Each row is a point. The ring and each string are closed loops that go straight from each point to the next, and from the last back to the first. Before rounding, they use only three directions, however many columns there are. Count how often each string passes through the ring. Passing back the other way cancels.

Ring, 10 rows:
[[ 11 -10 -19  46]
 [-16 -29 -14  35]
 [-34 -36   8   3]
 [-48 -21  14 -21]
 [-56   7   0 -25]
 [-48  33 -13 -20]
 [-21  46 -11 -15]
 [ 25  38   7  -5]
 [ 41  21   7  13]
 [ 30   4  -8  35]]
String, 28 rows:
[[-14 -12  -9  20]
 [ -6 -26  14   5]
 [-26 -52  12  11]
 [-44 -55  12   4]
 [-53 -23 -14  11]
 [-23  -3  -2   2]
 [-32 -21  25 -25]
 [-40 -21  34 -41]
 [-25  -6  22 -27]
 [-53   4  19 -45]
 [-91  38 -32 -25]
 [-87  55 -37 -26]
 [-67  57 -45  -6]
 [-27  27 -17   0]
 [-12  22  -2  -8]
 [  8  31  18 -25]
 [ 22  65   5 -21]
 [ 16  54 -12   2]
 [  1  34 -21  16]
 [ -6  13  -7   9]
 [  3  23 -21  24]
 [ -2   8  -4   9]
 [ 44   1  16  15]
 [ 52  -5   6  36]
 [ 34 -10 -17  56]
 [  0  -7 -50  75]
 [-11 -18 -54  80]
 [-18 -11 -28  40]]
Times through: 4
String (26 x 4):
[[-25  72 -36  -2]
 [-27  73 -21 -22]
 [ -7  28  13 -26]
 [ -7  10   8  -9]
 [-28  39 -27   4]
 [-20  81 -31 -11]
 [ 19  47  14 -24]
 [ 24  27  18 -13]
 [ -1  17  -7   9]
 [  7  24 -22  27]
 [  9   5   2  10]
 [ 46  -9   4  36]
 [ 18 -12 -47  85]
 [-13 -11 -57  78]
 [-12  -7 -20  32]
 [  0 -13   6  11]
 [ -4 -36 -22  56]
 [-13 -27 -49  77]
 [ -8  -8 -31  48]
 [ -3   0  -2  11]
 [ 31  -8  13  16]
 [ 67   6  15  28]
 [ 49  28   0  22]
 [ -2  25 -18  16]
 [ 10  19  10  -7]
 [ -9  23  -9   3]]
Times through: 1
